Each row is a point. To make a cloud, some directions were put in groups of two or more. Within a group, all points are equally far from the middle, so they leave a hole (a ring in 2 directions, a hollow ball in 3). The other directions are filled evenly. Then the cloud was stretched, turned, moved and blurred a little. Count the holes, and give their numbers of directions, smallest first.
In the rows, 128 means zero.

Cloud (14 x 2):
[[163  98]
 [169 101]
 [180 113]
 [ 88 144]
 [107 144]
 [108 142]
 [107 146]
 [ 97 152]
 [103 135]
 [163 125]
 [133 122]
 [ 79 142]
 [ 89 154]
 [104 147]]
Holes: 0

Cloud (20 x 3):
[[116 120 146]
 [128 125 113]
 [155 157 171]
 [106 156 105]
 [ 84 108 104]
 [122 183 137]
 [154 116 116]
 [112 190 126]
 [103 116 150]
 [119  95 115]
 [173 155 144]
 [109 153 133]
 [174 101 138]
 [119 151 110]
 [107  93 134]
 [148 156 166]
 [109 179 104]
 [133 126  91]
 [ 63 121  89]
 [160 153 137]]
Holes: 0

Cloud (30 x 4):
[[125 141 169 119]
 [157 130 122 102]
 [ 90 126 109 158]
 [102 136  75 108]
 [ 67 129 111 145]
 [139 133 110  92]
 [154 155 104 140]
 [148 133 115  97]
 [ 62 158 106 124]
 [127 107 170 127]
 [ 62 108 141 114]
 [ 75  97 131  86]
 [145 128 108 164]
 [ 97 102 160 130]
 [164 124 132 107]
 [102 117  82  95]
 [149 133 115  97]
 [137  95 101 133]
 [ 87 126 118 159]
 [137 148 126 169]
 [ 71 117 134  80]
 [124 120 100 161]
 [157 111 156 111]
 [161 106 113 140]
 [110  96  88 115]
 [161  99 120 131]
 [ 78 139  79 130]
 [164 141 108 128]
 [ 96 168  93 129]
 [113 128  88  91]]
Holes: 2 (2, 2)

Cloud (53 x 6):
[[109 159 113 126 103  81]
 [150 138 140 120 116  87]
 [122 174 113 158 122 122]
 [149 124 166  84 109 133]
 [162 103 185 104 117 186]
 [158 124 155 133 156 148]
 [147  83 180 128 161 175]
 [169 108 157 109 141 176]
 [140 154 148  68 118 134]
 [116 113  89 163 174  92]
 [112 102 114 116  97 115]
 [151  82 182 117 134 162]
 [166 118 164 171 137 138]
 [103 155 131 137 168 109]
 [126  72 137 102  87 174]
 [147 124 157  96 164 132]
 [139 144 113 138 161 164]
 [ 71 169 125 115 119  87]
 [ 94 133 109  67 117 123]
 [146 131 123 133 148 149]
 [117 109 136  75  96 160]
 [156 108 172 150 102 122]
 [ 97 149 101  76 114 124]
 [141 112 134 112 130  82]
 [108 125 157 141 109 154]
 [154  85 121 134 137 142]
 [142  91 125 130 148 177]
 [125 116  93 109 163 142]
 [118 106 141 122 114 102]
 [111 126  87 103 156 132]
 [123 131  95 145 176  84]
 [155 109 153 123 111 106]
 [101 157  81 133 140  88]
 [ 88 143  96  70  99 134]
 [111 164 103 118 118  68]
 [123 141 154 112  90 169]
 [114 122 154  98  98 171]
 [142 159 141 131 169 117]
 [ 99 107 139 152 137 151]
 [151 101 150 149 140 109]
 [170  85 154 115 116 165]
 [ 63 151 101  80 127 110]
 [150 137 125  86 117 133]
 [ 89 143 125 130 132  86]
 [116 138 152 156 100 143]
 [111 140  84 128 141 126]
 [139 160 128 103 132 129]
 [135 107 130 117 115 165]
 [173  81 182 117 144 201]
 [125 126 178 129 108 151]
 [128 159 150  90 118  94]
 [132 144 133 162  97 131]
 [128 170  86 106 108 140]]
Holes: 0

Cloud (50 x 6):
[[137 128 165 111  86 150]
 [127 120 137 120 112  92]
 [139 105 169  96 112 123]
 [138 101 185  91  84 120]
 [125 108 118 132 149 150]
 [ 83 101 119 160 164  82]
 [ 72 160  88 119 154 130]
 [ 84 125 140 134 173 114]
 [152 111  99 158 117 176]
 [ 72 120 169 127 162  91]
 [145 129 170 182 163 142]
 [123 122 110 108 121  77]
 [139 107 146 146 155 149]
 [137  97 128 176 104 132]
 [ 91 149 172 131 159 113]
 [ 89 141 175 131 169  95]
 [107 146  94 162 123 110]
 [158  83 108 143 121 133]
 [159 131 157 162 153 161]
 [145 140 145  94  89 142]
 [119 121 141 126 167 139]
 [143 114 136 145 132  83]
 [145  82 138 188 142  89]
 [ 99 137 112  68 159 150]
 [ 94 136  96 136 136 147]
 [120  95 123 151 123  97]
 [118  70 140 184 137 119]
 [109 154 125 156 143 126]
 [119 144 122 117 126 185]
 [104 100 121 108 125 110]
 [169 108 111 132 137  91]
 [162 126 116 124 111  81]
 [168 122 126 148 121  87]
 [118 104 130 120 100 146]
 [125 130  98 120 154 138]
 [168 135 120 145 114  94]
 [142  78 114 170 146 139]
 [129 144  90 172 165 130]
 [161 106 139 113 120  74]
 [192  79 153 150  79 118]
 [132  84 179 173 163 100]
 [129 124 170 146 117 100]
 [121  99 156 121 159 125]
 [160 126 145 104  93 158]
 [106 167 166 107 130 185]
 [ 93 136  92 130 153 107]
 [ 86 152 101 121 181 137]
 [140 116 169 116 150 101]
 [137 116 172 160 151 103]
 [113 137 180 131 104 120]]
Holes: 0
